Each row is a point. To make a cloud, some directions were put in groups of two or more. Within a group, all points are equally far from the middle, so they leave a hole (a ring in 2 directions, a hollow ball in 3). The other directions are filled evenly. Then the cloud was stretched, turned, moved and blurred a little. How many holes are there, and how many directions does each take, smallest first?

Cloud (14 x 2):
[[ 5.6 -4.2]
 [-6.6 -5.3]
 [ 7.2 -0.7]
 [ 4.1 -7.3]
 [-2.6  3.5]
 [ 2.8  4.0]
 [ 0.4  0.4]
 [-0.9  6.1]
 [-4.9  0.4]
 [ 4.0 -4.8]
 [ 5.2  4.9]
 [ 0.8 -7.4]
 [-5.4 -1.7]
 [ 2.6 -1.3]]
Holes: 0

Cloud (13 x 2):
[[-2.6 -3.9]
 [-1.3  6.1]
 [-6.6  3.3]
 [-7.0  0.9]
 [-2.9 -3.9]
 [-1.9 -4.1]
 [-6.7 -0.3]
 [-7.1  0.7]
 [-6.5 -1.3]
 [ 0.2  5.8]
 [-2.1  6.3]
 [-5.4 -2.6]
 [-4.8 -3.1]]
Holes: 1 (2)

Cloud (21 x 3):
[[-1.3  4.0 -4.7]
 [-0.3 -7.6  2.3]
 [-1.4  7.3 -2.7]
 [-2.0 -8.0  0.4]
 [-0.7 -5.6 -4.1]
 [ 3.4  1.8  4.4]
 [ 5.7  0.6  2.4]
 [ 3.1 -2.0 -5.4]
 [-4.1  8.1  0.2]
 [-1.6 -7.0  3.3]
 [ 7.0  0.8 -1.7]
 [ 4.2  5.1  2.2]
 [ 6.8 -2.4 -2.0]
 [ 7.0 -2.3 -0.9]
 [ 6.3  1.7  1.1]
 [-7.9  2.0 -0.8]
 [-8.1  3.4  3.6]
 [-6.8  2.2  5.4]
 [ 0.9  6.9 -3.0]
 [ 6.3  3.7 -1.6]
 [-5.6  2.6 -3.1]]
Holes: 1 (3)

Cloud (28 x 4):
[[-2.0  2.1 -5.5 -5.7]
 [ 1.0  5.5  4.6 -3.1]
 [ 4.3 -2.6 -7.9 -0.7]
 [-4.7  4.9  3.3 -0.6]
 [-5.3  4.5  3.1 -0.3]
 [ 3.5 -5.7 -1.4  4.1]
 [-7.2 -2.5  1.6 -1.6]
 [ 4.0 -5.3 -3.2  3.6]
 [-6.8  0.3  0.2 -3.7]
 [ 8.8  2.2 -1.3  5.2]
 [ 7.4 -3.3 -0.4  4.4]
 [10.3  3.3 -2.8 -1.4]
 [ 9.4 -1.4 -1.9  3.4]
 [ 6.6 -1.3 -2.2 -6.0]
 [ 1.5 -1.8  7.9  0.8]
 [ 1.2  5.1  5.1 -3.0]
 [ 6.2 -3.6 -6.3  0.2]
 [ 1.6  0.2  7.6  2.4]
 [ 6.4  0.1  0.5 -6.4]
 [-6.5 -0.5  0.2  3.9]
 [-3.9 -1.5 -2.9  5.5]
 [-0.2 -2.3 -1.5 -7.2]
 [ 7.4  7.3 -3.8 -1.2]
 [ 1.4  0.9 -9.3  2.1]
 [-1.7  1.7 -5.9 -5.7]
 [-3.1  5.6 -2.2 -4.4]
 [ 1.9 -5.0 -4.4  3.8]
 [-0.6 -5.0  6.2 -1.3]]
Holes: 2 (2, 2)

Cloud (50 x 6):
[[ -8.1   2.4   7.5   0.8  -2.7   1.0]
 [ -7.1  -1.2   0.0   7.9   3.4  -4.9]
 [ -3.5  -1.9   4.6  -8.0   2.1   0.4]
 [  1.3  -4.3  -7.2  -5.6  -1.4   2.0]
 [ -5.2   6.7   3.0   6.9  -5.2   1.5]
 [ -1.3   3.9  -4.7  -4.1   0.2   3.4]
 [ -5.1  -9.3  -0.1  -5.1  -1.7   0.9]
 [ -5.9   2.6   0.6   1.9  -9.4  -0.6]
 [  0.1  -0.5   1.8   9.0   2.9  -4.3]
 [ -8.0   5.3   2.0   7.3  -4.4  -3.6]
 [ -8.2   3.5   4.8  -3.4  -2.8  -1.4]
 [ -9.0   3.2   3.3   8.2  -3.0  -0.3]
 [ -1.7  -7.4   5.2  -4.8   0.1   0.9]
 [  6.8   5.2   0.5  -0.7  -1.4  -2.8]
 [ -5.3  -7.9  -1.5  -0.9   0.0   3.5]
 [ -9.1   1.2   5.2  -2.5  -2.7  -3.6]
 [  2.9  -5.3  -5.2  -5.3  -3.5  -3.2]
 [  3.9   2.8  -0.8   1.6   1.4   3.9]
 [ -7.9   0.0   6.9   7.5  -0.8  -1.5]
 [  4.1  -2.3  -0.8  -3.8  -5.1  -5.7]
 [ -1.0   6.1   3.5  -5.4  -4.8  -1.2]
 [ -3.3   1.8  -0.7  -5.2  -9.0   1.1]
 [  1.0  -4.0  -6.4  -8.4  -3.2  -1.4]
 [  4.3   2.3   0.3   0.5  -5.0  -7.1]
 [ -5.0  -5.4  -0.4  -1.0   6.3   3.3]
 [ -1.5   7.4   3.6   6.0  -5.7  -5.0]
 [  3.6   4.4  -3.8  -4.0   2.4  -2.1]
 [ -6.3   1.3   0.6  -1.3   5.1   1.2]
 [ -2.4  -6.5  -5.6  -7.6  -0.8   1.6]
 [ -2.2  -7.1   1.7  -6.7   0.0  -5.6]
 [  3.3  -2.1   0.1   4.1  -1.4  -7.1]
 [  0.9  -0.1   6.8   2.7  -1.2   1.1]
 [  3.4  -1.4   3.0  -0.9  -0.6  -6.8]
 [  3.1  -2.1  -0.3  -5.8   1.0   4.8]
 [ -4.5   2.5  -2.7   8.8  -3.6  -4.7]
 [  0.8  -5.3   0.2  -5.1  -4.7   2.9]
 [  6.2   6.5  -0.3  -1.6  -1.7  -2.9]
 [ -2.0  -7.4  -2.0  -8.9   3.6  -3.8]
 [ -5.0  -6.5   0.0 -10.6   1.4   0.6]
 [  0.1  -8.7  -2.0   0.7   5.2   0.4]
 [  6.0   0.0  -5.6  -7.7   0.5  -1.9]
 [ -4.6   6.2  -1.4   9.0  -4.0  -3.4]
 [  1.4   2.5  -4.5  -6.3  -5.0  -5.4]
 [ -6.7  -0.4  -1.3   6.0   1.2  -7.1]
 [ -6.0  -0.6   1.1  -7.6  -6.9  -1.4]
 [  4.0   0.7  -4.3  -1.3   5.8  -1.8]
 [  4.5  -3.4   0.4   2.9  -3.3  -3.3]
 [  1.6  -4.0  -5.2   3.1   0.2   2.2]
 [  3.7  -2.8   1.4  -6.7   1.3   3.0]
 [  1.8   3.1   2.0  -5.8   1.4   1.7]]
Holes: 1 (6)

Cloud (83 x 8):
[[ -1.7   3.2  -1.5   0.9  -8.3  -7.6  -1.0  -4.8]
 [ -3.4  -5.7   0.2  -1.3   6.1  -0.5   7.6  -2.5]
 [  0.9   5.5   4.2  -6.8  -0.7   7.7   0.0  -0.6]
 [ -1.4   0.3   7.0   0.3  -0.5   4.2   3.2   0.6]
 [  4.2  -3.8  -2.2   1.7   3.4   1.5   8.1   0.7]
 [  0.9  -6.1  -6.2   1.9   0.8  -3.9   1.9   5.5]
 [ -0.2 -10.7   0.8   2.6  -4.3   2.6   2.9   0.9]
 [ -0.4   3.1   3.5  -2.9  -4.5   2.9 -12.1  -1.8]
 [ -0.8  -3.6   1.9   1.9  -0.7  -6.8  -3.1  -2.6]
 [ -0.7  -3.9  -2.9   4.4   2.6  -7.9  -0.4   1.9]
 [  6.0  -3.8   4.7  -0.8   2.8  -5.5   5.8   0.6]
 [  8.6  -1.0   2.5  -2.7   7.3  -3.2   1.7  -1.1]
 [ -4.6  -1.6  -2.3   1.5  -7.1  -4.4  -3.9   4.3]
 [ -3.0  -3.1   2.2   1.0  -3.6   0.0  11.3  -1.8]
 [  5.0  -3.5   0.0 -12.6  -1.6  -5.9   1.4  -1.4]
 [  4.0  -3.3   4.1  -6.7  -1.4  -3.3   5.1   1.8]
 [  3.8   4.0   0.6 -11.7  -5.3   0.9  -0.3  -2.8]
 [ -2.0   1.7   5.3   4.6 -10.1  -5.7   6.0  -2.7]
 [  2.9  -4.5   3.2  -2.3 -10.8   0.8  -0.2   1.0]
 [ -7.5   1.2   0.3   6.7  -4.2   1.1  -4.5  -0.2]
 [  3.2   6.2   1.7  -6.0   0.4  -8.7  -4.4   0.9]
 [  0.9  -1.2   1.4  -5.2  -3.2  -4.8   3.8   5.3]
 [  0.5  -3.1   3.8   2.6   0.8  -5.7  -0.9   0.0]
 [  2.5   6.2   4.8  -3.8  -6.0   0.1   2.2   6.1]
 [  5.9   5.9   1.5  -5.7  -9.5  -2.8  -1.5  -0.1]
 [ -1.8  -3.7  -0.4   1.6  -5.0  -6.0  -2.5   4.9]
 [ -0.8  -6.6  -2.0  -5.8  -4.2  -7.0   2.3  -2.5]
 [  5.1   1.3  -3.8   0.3  -8.4  -8.8  -2.8  -0.9]
 [  1.3   5.7   1.9  -6.4  -3.9  -1.7   3.5  -3.2]
 [ -2.5   2.8   0.3  -0.2  -4.1  -9.4  11.0  -0.8]
 [ -1.4  -0.3   3.4  -8.4  -9.0  -3.8  -8.7  -1.8]
 [  0.0   5.2  -1.8  -5.4  -5.4   1.3   2.9  -2.2]
 [ -2.1   5.1   0.1  -1.4  -2.3  -7.4  -2.1   5.0]
 [  5.2  -2.8   3.6  -1.5   3.7  -6.9  -2.0   0.6]
 [  0.4  -2.0   2.4  -1.0  -3.5  -7.4  -3.3  -8.4]
 [ 10.9   2.4  -2.7  -6.2  -1.7  -3.8  -1.7  -2.8]
 [ -6.7   3.2   1.8   7.0  -3.0   1.7  -2.4   5.0]
 [  4.3   3.3  -5.4  -5.5  -6.2  -7.5  -1.0  -4.3]
 [  1.3   1.5  -4.6   0.7  -6.6   4.1  -1.6   1.8]
 [ -5.0  -2.3  -1.8   0.2  -7.6  -7.3  -2.4   1.5]
 [  2.6  -4.2   2.5  -1.1  -4.7   3.8   5.0   1.2]
 [  9.5   3.4  -0.2  -3.4   2.2   1.4  -1.0  -1.2]
 [ -2.7  -1.0   1.5   4.4  -3.2  -0.9  -6.3   4.2]
 [  2.7  -1.2   3.5   8.2  -7.4   3.0  -0.6  -0.6]
 [  0.7   3.0  -0.2  -5.8  -3.3   1.6   4.1   2.9]
 [ -2.7   1.8   2.8  -0.5  -9.4   0.9  -4.7  -5.3]
 [ -6.0  -6.6   2.8   0.1  -9.6   4.0  -1.0  -5.6]
 [ -2.2  -6.2  -0.5  -1.8  -5.4   2.6   3.8  -1.8]
 [  1.0   0.3  -1.7  -7.9  -7.9  -4.1  -2.6  -5.9]
 [  0.6  -3.0   1.0  -2.1   2.0 -11.9   3.1  -0.6]
 [  3.1   0.6  -3.1   2.5   4.4  -4.3  -6.4   2.0]
 [  8.1   1.0   6.6  -8.0  -5.8   2.1   0.2  -0.7]
 [  6.3  -1.0  -7.8  -3.7  -0.5  -5.5  -7.6  -0.1]
 [  8.0   0.5  -3.3   0.7  -9.4  -9.7  -2.6   0.9]
 [  6.5  -8.1  -2.9  -2.4   4.8  -4.5  -6.8  -2.1]
 [  4.9   3.9   4.1  -7.6  -8.9   0.3   0.1  -0.6]
 [ -2.6  -4.6   2.0  -5.3 -10.9  -3.1   4.0  -2.4]
 [  0.9   4.9   1.0  -4.3   0.3  -1.3  -1.1  -7.4]
 [  3.1  -8.0   2.7   1.1  -8.2   0.8  -2.3  -2.4]
 [ -3.4  -4.3   2.4  -0.4  -1.0  -3.6  11.7  -1.7]
 [  0.9  -1.4  -3.1  -0.3  -7.8   3.0  -1.7   6.5]
 [ -3.7  -2.3   2.2   2.6  -1.4   2.7   4.3   6.7]
 [ -5.1  -5.0  -0.1  -3.1  -4.8   0.5   5.5   0.2]
 [ -1.9  -1.8  -3.2  -7.7   2.8  -1.9  -1.3   0.8]
 [  1.0   3.8   0.8   4.9 -12.4  -3.5  -0.1   1.3]
 [ -0.2  -1.4  -0.6   3.4   1.7  -8.6   3.5   3.6]
 [  1.1   5.1   0.3  -9.0   2.9  -8.1  -0.9   0.8]
 [ -0.4   3.2   3.3  -0.7   1.9  -0.5  -0.5  -1.3]
 [  3.9   5.7   2.4  -7.5   1.0  -7.4   1.3  -2.9]
 [  1.4  -2.4   7.1  -4.0  -1.0  -3.3   5.4   0.0]
 [  4.2  -3.3   6.9   4.0  -4.8  -2.5  -5.4  -3.0]
 [ -6.6   4.3  -4.1   3.0   1.2  -4.0  -1.6   0.2]
 [  5.2  -1.4  -3.1  -7.7  -4.3  -6.4  -6.4   3.1]
 [ -0.9  -2.3  -1.6  -1.4 -13.4  -9.5   4.7  -3.0]
 [ -1.0  -1.8   0.5  -0.1   2.6   4.2  -2.0   7.0]
 [ -6.6   2.4   5.4   5.0  -9.4  -5.3   5.4  -3.3]
 [  2.2  -3.5   2.5  -8.8   1.0   6.3  -1.3   1.1]
 [  1.2  -4.9   1.4  -6.9   1.8   1.7  -3.4   1.6]
 [ -0.5   1.7  -7.8  -1.5  -7.9  -3.0  -1.3   1.6]
 [ -1.6   0.0   8.5  -4.1  -2.3  -6.5   3.5  -4.3]
 [ -1.5  -4.3   4.1   6.0   2.1  -1.7   1.7   1.1]
 [ -2.3  -3.1   1.1  -1.9  -3.5   0.4   9.3  -1.1]
 [  3.5   2.9   0.5   1.5  -2.2  -2.7   5.5   1.4]]
Holes: 1 (3)

Cloud (72 x 8):
[[  0.5   0.5  -0.8   2.0  -0.3   3.4   5.5  -7.7]
 [  0.6   1.4  -1.5   7.1  -2.4   1.4  -8.8   7.5]
 [  3.4   3.4   5.7  -2.6   2.1   0.3   1.3   7.0]
 [ -2.3   0.5   4.1   3.1  -3.2   7.1   5.1   2.3]
 [ -5.4   9.4   0.7  -1.4   2.3   4.0  -5.9   0.9]
 [ -0.5   5.2   2.8  -2.9  -1.1  -8.9   0.7   5.9]
 [ -4.9   3.5   2.9   4.6  -1.5   1.2  -6.0  -2.3]
 [ -5.7  -0.3   3.3  -5.1  -5.8   2.3  -0.9  -1.2]
 [ -2.5  -7.8  -2.9   1.4  -1.0   0.6  -6.0   1.2]
 [  2.0   9.1  -1.7   5.6  -3.6   3.4   1.0   7.7]
 [ -6.7   5.2   5.8   4.9  -4.1   3.4   3.5  -1.3]
 [ -0.6   0.4   5.9  -4.5  -2.1  -2.9   7.8   7.7]
 [  9.8   3.0  -0.4   1.0   4.6   0.5   5.4   3.3]
 [ -6.1   4.8   5.7  -2.3   2.5   1.9   8.7   4.3]
 [  1.8   0.2   0.6  -6.5  -4.3  -5.3   9.4   1.8]
 [  3.3  -4.5  -2.7   1.4  -3.4  -8.0   3.5   5.0]
 [  2.7  -2.9   1.1   2.9  -1.4  -1.9   1.7  -6.3]
 [  4.1   6.6  -8.4   2.4  -3.8  -0.1  -2.8   2.0]
 [  1.8  -2.4   4.8   1.2  -1.9  -2.2  11.8  -0.9]
 [ -0.7   7.9   3.5  -7.0  -1.3   0.8   7.8   4.1]
 [ -4.0   7.3  -0.8   3.0   5.8   4.7   1.4  -4.5]
 [ -7.9  -3.5   2.1  -0.2   1.0   0.9  -4.7   4.5]
 [  1.0  -1.1  -1.3  -1.6   5.8  -0.5   6.6  -6.2]
 [ -2.8   1.8  -0.7   2.4  -7.8   5.2  -6.6   5.1]
 [  3.4   0.6  -2.8   8.8   4.1   3.6  -1.3  -1.2]
 [  5.1   2.5   7.3   0.8   1.6  -0.3   5.6   4.1]
 [  0.9  -0.1   6.2   4.9  -4.9  -3.4  -3.4   2.9]
 [ -3.0   5.7  -2.6  -2.2  -3.7  -7.2  -1.5   5.2]
 [  3.4  -1.6  -2.1  -1.9   2.7   0.8  -8.6   1.9]
 [  4.4  -0.2  -5.9   3.3   0.5  -2.8  -5.6  -3.3]
 [ -2.3  -2.1  -0.1   2.8   4.4  -4.2  -6.7  -2.5]
 [ -0.6  10.2   2.1   5.1   5.6   2.5   0.0   1.2]
 [  2.5  10.4  -2.9   2.2  -6.1   0.2  -2.6   3.9]
 [  1.0   6.1   5.9   0.7   5.5   1.3   2.7  -1.2]
 [ -2.2   2.6  -1.5   3.6 -12.1   4.0   3.0   1.6]
 [ -9.5   7.3   0.9  -4.0  -5.9   0.4  -3.3   0.7]
 [ -6.1   5.8   1.8  -1.1  -4.6   4.9  -1.9   7.8]
 [ -1.1   8.7  -4.1  -7.3  -0.9  -1.6  -0.3  -3.0]
 [ -6.7   2.1  -2.3  -7.2  -2.7   1.8   5.8  -4.4]
 [  2.2   0.4  -5.9   3.3  -0.5  -5.3  -6.3   7.0]
 [ -6.3   1.1  -5.3   3.8  -0.2   0.9  -0.4   3.2]
 [  7.1   6.8  -0.2  -3.6  -0.7   2.8   2.9   4.1]
 [  6.8   6.6  -6.2  -0.5  -0.6  -1.0  -2.8   7.6]
 [ -6.4   0.5  -2.3  -1.0   8.2   1.5  -0.2   1.2]
 [ -1.1   0.1  -2.2   7.7  -3.2  -4.4  -6.1   5.8]
 [  1.4   1.8  -4.1   7.0   2.5   2.6  -7.6   5.7]
 [ -5.9  -4.4   3.2  -5.4  -2.6  -0.5  -2.2   0.8]
 [  0.9  -2.3   0.8  -6.7  -3.9  -1.9   8.9  -1.8]
 [ -6.7   4.7  -8.1  -2.5  -0.4   1.9  -3.4   0.8]
 [  0.4   4.6  -5.3  -4.1  -5.9  -4.9   4.0   1.4]
 [ -2.2   2.3  -6.1  -1.7  -5.8  -3.6  -4.7   7.9]
 [ -3.4   4.2   3.6   3.4   6.3  -2.4   3.5   8.1]
 [ -7.6   0.2   3.8   0.5   4.5  -3.2   4.5  -3.6]
 [  3.4   2.1  -3.2  -0.2  -9.9   1.5  -1.7  -2.2]
 [  3.2  -5.6   0.4   0.1   2.8  -4.7  -6.0   7.3]
 [ -4.6  -3.4   0.5   3.3  -5.5   3.5  -6.3  -1.1]
 [ -8.0   2.6   1.0   4.3  -2.3   0.5   3.9   6.2]
 [  0.7  -6.1   0.5   3.7  -8.7  -6.1   1.6   5.5]
 [ -2.6   6.5   8.5   3.6   2.0   1.9   4.7   5.2]
 [  0.2   8.6  -2.2   0.6   2.2   3.7  -0.1   9.3]
 [  0.7   5.6   1.0   7.6   5.9   1.8   1.6   6.8]
 [ -7.0   5.8  -1.7  -2.2   1.4   2.5  -5.5  -4.8]
 [ -2.5   6.2   2.2   7.3   5.5   3.7   0.1  -1.3]
 [  4.8  -1.8   3.1   4.9  -2.9  -4.8  -2.4  -0.1]
 [ -6.4   6.6   0.7   2.7   5.3   6.2   2.9  -2.0]
 [ -7.4   8.7   2.0  -0.8  -0.6   5.8  -0.8   5.6]
 [  5.0   3.3  -8.2  -4.5   3.7   1.1   2.9   0.5]
 [  6.2  -1.3  -5.6   0.0   1.4   3.0  -5.3  -1.4]
 [  2.3   4.3  -0.7  -6.7  -5.9  -2.9   8.4   1.3]
 [  0.6  -3.3   0.2  -0.1  -5.5   5.7   3.8   0.6]
 [ -7.8  -1.5   5.4   3.4  -3.9  -4.9  -0.5  -0.1]
 [  6.7   5.9  -4.2   4.7  -3.8  -0.8  -2.6   0.7]]
Holes: 1 (8)

Cloud (95 x 9):
[[  6.0  -0.1   5.0   4.5   0.4   2.1   4.4  -7.0   7.9]
 [  3.2   4.4   9.0  -4.8  -1.7   3.5   5.0  -3.3  -1.0]
 [ -5.5   6.4 -10.2  -2.1   5.2  -0.8   2.8  -2.7   6.5]
 [  0.6   9.3  -5.3  -2.4  -5.4   1.6   2.3   0.5   2.8]
 [ -4.8  -1.8   2.5   2.9   1.0   7.9  -1.6  -6.8   2.5]
 [ -2.3   0.3   7.7   1.7  -2.4 -11.3  -3.3   2.0   0.6]
 [  2.5   1.0   9.1   1.2   1.0   5.1   2.7  -3.0  -4.0]
 [  2.0   8.0   1.4  -5.2  -1.6   5.0   1.2  -4.4  -5.3]
 [  0.3  -0.6   1.2  -2.2   1.9   3.1  -5.1   4.4  -0.5]
 [ -2.4   5.3   1.4  -2.2  -5.0  -5.2  -2.0   5.2   0.6]
 [ -5.6  -2.8  -0.6  -3.6  -3.9  -7.1  -2.8   4.4  -3.5]
 [  4.3   0.7   5.4  -3.8  -3.1   5.7   3.0  -1.1  -3.7]
 [ -9.8  -3.0  -4.3  -0.9  -2.9  -2.2  -4.0  -3.7   3.9]
 [ -1.8   2.5  -0.7  -6.5   0.3  -4.2  -1.5  -0.6  -5.7]
 [  8.8   7.3  -0.5  -4.9   0.9   3.5   2.4  -3.8   4.4]
 [ -1.1   1.7  -5.3   0.2   2.5  -7.2  -4.5   1.5   2.9]
 [  5.5   6.9   6.6   2.3   1.9  -4.3   0.8  -2.7  -7.0]
 [ 10.1   3.1  -1.0  -2.2  -4.3   3.5   4.2  -1.7  -0.9]
 [ -2.3   6.7  -5.0  -1.0  -4.9  -4.5  -6.8   3.5   3.0]
 [  3.1   5.7  -3.1  -0.9  -0.4  -1.4  -7.4  -5.7  -6.1]
 [ -4.1  -4.3  -7.1   0.8   0.1   6.9   1.1  -0.6   9.2]
 [  0.0   6.7  -2.6   1.0  -1.0  -2.6  -4.1   5.4   0.4]
 [  2.4  -3.6  -1.0  -2.4  -4.9  -2.1  -3.2  -4.0  -1.3]
 [ -1.5   3.3  -4.8  -4.5   5.4  -0.2  -5.6  -2.0  -0.6]
 [ -2.0   5.0   6.1  -4.1  -1.5  -2.0   1.6   2.7  -3.7]
 [ -3.3  -2.9   2.6  -1.0   0.5  -8.4  -2.1  -0.3  -5.8]
 [  2.4  -2.7   1.6  -3.9  -2.7  -1.8  -2.3   2.3 -11.0]
 [ -5.8  -6.8  -4.1   2.2  -4.5  -8.0  -1.6   0.6  -3.3]
 [  0.4  -2.7   2.7  -6.7  -0.2   3.2   4.2  -5.6   1.4]
 [  0.8  -1.5   3.2   4.1   4.1  -8.6   0.4  -1.0   5.4]
 [ -6.4  -0.9  -8.6  -3.7  -5.8  -0.4  -1.0   2.5  -3.5]
 [ -0.1   2.1   6.4   3.2  -0.8   4.3   2.8  -7.5  -0.9]
 [ -8.5   0.8   2.4   1.6   5.6   0.5   5.4  -2.5   5.2]
 [  1.5  -1.8   2.4  -5.0  -3.6   7.9   2.0  -1.4  -3.0]
 [  1.4   1.2  -3.0  -6.5  -0.5  -3.6   6.1   3.0  -0.7]
 [  0.7   8.3  -4.1   0.4   2.3  -5.5   0.7   0.6   6.2]
 [ -1.1  -2.2  -9.3  -4.5  -2.9   0.7   4.4  -0.8   9.5]
 [ -5.0   5.6  -1.9   3.3   1.7   0.2  -0.3   1.2   1.7]
 [  2.6   0.2   8.0  -1.6   3.5   0.9   0.8  -1.7   7.0]
 [ -8.0  -2.9   3.3  -1.8  -6.4   1.1   2.5  -3.0   2.2]
 [ -1.5   5.7   4.6  -2.6   3.1   5.4  -5.4   1.4   1.1]
 [  2.0  -0.7   0.5   5.7   2.0   3.6   0.8  -7.1   7.4]
 [ -3.2  -8.9   2.2   2.4  -5.8  -7.0   1.9   4.3  -1.7]
 [ -2.8   5.9  -7.7   1.2   0.3  -1.0   4.1   0.3  -2.2]
 [ -1.7   5.2   9.1   1.5  -0.9  -5.2  -1.4   1.7  -5.7]
 [ -2.1  -3.1   5.5  -0.5   5.2   4.1   2.6   0.6   4.9]
 [ -6.1   1.7 -10.2  -1.0   0.7   4.4  -3.7  -4.1   6.6]
 [  1.6   1.7  -7.4  -6.5   2.5  -4.5   1.4   0.8  -0.6]
 [  3.9  -8.3   4.7  -0.4  -1.6   4.4  -2.8  -0.3   0.4]
 [ -2.1  -4.5   4.8  -3.3  -3.3   2.2  -2.2  -3.9  -5.7]
 [  4.6  -0.6   3.9   4.5  -4.4   0.7   4.8  -3.0   4.4]
 [  0.2  -3.7   6.4  -1.5   1.6  -7.1   1.0  -0.6   2.6]
 [  2.6  -0.5  -8.0  -0.5  -5.3   2.7   7.6   3.5  -1.4]
 [ -2.4   7.1  11.2   3.7   5.5  -1.9   3.1  -2.7   5.6]
 [ -2.0   7.4   5.6  -4.3   0.8  -5.8  -4.9   0.2   4.1]
 [ -2.3   1.8  -4.6   2.2  -4.8  -6.0  -7.2  -2.2   0.9]
 [ -1.1   9.1  -5.3  -2.7  -2.4  -2.8   1.6  -0.2   8.7]
 [ -4.3   6.5   3.5   3.2  -1.0  -8.3   0.9  -1.1  -0.1]
 [  0.0   2.2  -6.5   4.0  -0.4   2.3   1.3   3.5   1.7]
 [  1.0   9.6  -0.5  -3.0  -3.9   5.7   0.6  -3.7   3.1]
 [  4.5   3.9   0.9  -0.1   4.3   1.2  -3.7  -5.4   2.6]
 [ -2.9   3.9   6.5  -5.3   1.9  -2.9  -7.3  -3.0   4.9]
 [  3.1   6.7   5.2   1.1   1.7  -3.2  -1.4  -3.8  -8.4]
 [ -4.2  -1.0   6.5   2.1   2.6   1.5  -0.5   3.3   3.6]
 [  3.4   5.1   4.6  -3.9  -3.2  -4.5  -2.5   3.8  -6.9]
 [  3.4  -9.7   7.5   0.1  -3.5   1.7   3.2  -2.6  -4.3]
 [  0.7   5.2   0.9  -2.8  -3.0 -10.0  -4.6   2.6 -10.6]
 [ -4.8   3.7   3.4  -1.1  -0.1  -0.5  -3.2   4.3   7.2]
 [ -1.9   3.0  -6.7   2.7   1.4  -2.8  -4.3   2.1   5.3]
 [  3.6  -0.7   8.0   2.4   4.5  -5.8   0.6  -3.3   4.6]
 [  1.0   0.2   3.0   1.5   4.8   0.2  -2.5  -8.5   2.1]
 [  2.2   5.8  -1.1  -0.1  -1.5   0.0   2.2  -7.4   6.1]
 [  0.0  -6.8  -8.3   2.2  -3.1  -0.8  -2.1   1.9   5.2]
 [  4.1   4.7  -3.3  -0.2  -2.4   3.2  -2.6  -3.2   4.5]
 [  1.1  -6.3 -13.0  -0.6  -2.3   1.1   2.3   3.4   4.0]
 [ -0.4   1.6   6.0   3.3   6.7   2.8   1.2  -1.2   1.8]
 [  8.3  -4.5  10.1   2.7  -0.5   4.5   7.2  -2.5   0.7]
 [ -2.5   1.8   5.1  -2.2  -7.3  -0.5  -1.9  -3.3   4.5]
 [ -2.2  -3.6   0.4  -1.8   4.0   6.9   1.0  -8.3   7.1]
 [  0.6   2.5  12.6  -1.0  -0.5   1.6  -3.2  -5.0   6.5]
 [  1.6  -7.0  -5.4  -2.0   0.4   8.6   7.1  -5.0   3.8]
 [  0.8  13.4  -1.3  -1.8   0.9  -4.2  -0.5   1.9  -0.9]
 [ -3.6  12.6   2.2  -0.6   4.3  -5.3   3.8  -3.8   7.0]
 [  1.7   8.3  -9.5  -3.9  -1.8   2.5   4.0  -0.5  11.6]
 [ -2.5   6.8   9.0  -1.1   4.6  -2.3  -2.3  -8.9   3.0]
 [ -5.4   5.4  -5.5  -0.8   4.8  -2.5   1.1  -1.4  -0.2]
 [  0.1   4.5  10.4  -2.1  -1.0  -2.9   2.0   0.1  -3.9]
 [ -8.8   4.9   6.2   5.7   2.3  -5.0  -5.3  -1.3   3.6]
 [ -2.4   9.9   5.3  -0.4   4.0  -4.4   3.2  -2.1  10.1]
 [ -2.0  -1.1  -8.8  -5.0  -4.5  -3.1   1.7   3.4   4.8]
 [  5.4   0.1   7.4   3.5   2.6   3.9   4.1  -2.0  -5.2]
 [  2.7  -5.4   8.3  -1.4  -0.6   2.1  -1.4  -3.0   4.8]
 [  1.8  13.2   2.1  -5.9   2.6  -0.8   1.6  -6.0  -2.3]
 [ -9.3  10.6   1.1  -0.2  -0.7  -4.7  -4.7  -0.9   2.3]
 [  5.5  -2.1   7.0   1.9   1.6   0.8   3.0  -7.3   7.6]]
Holes: 2 (2, 4)
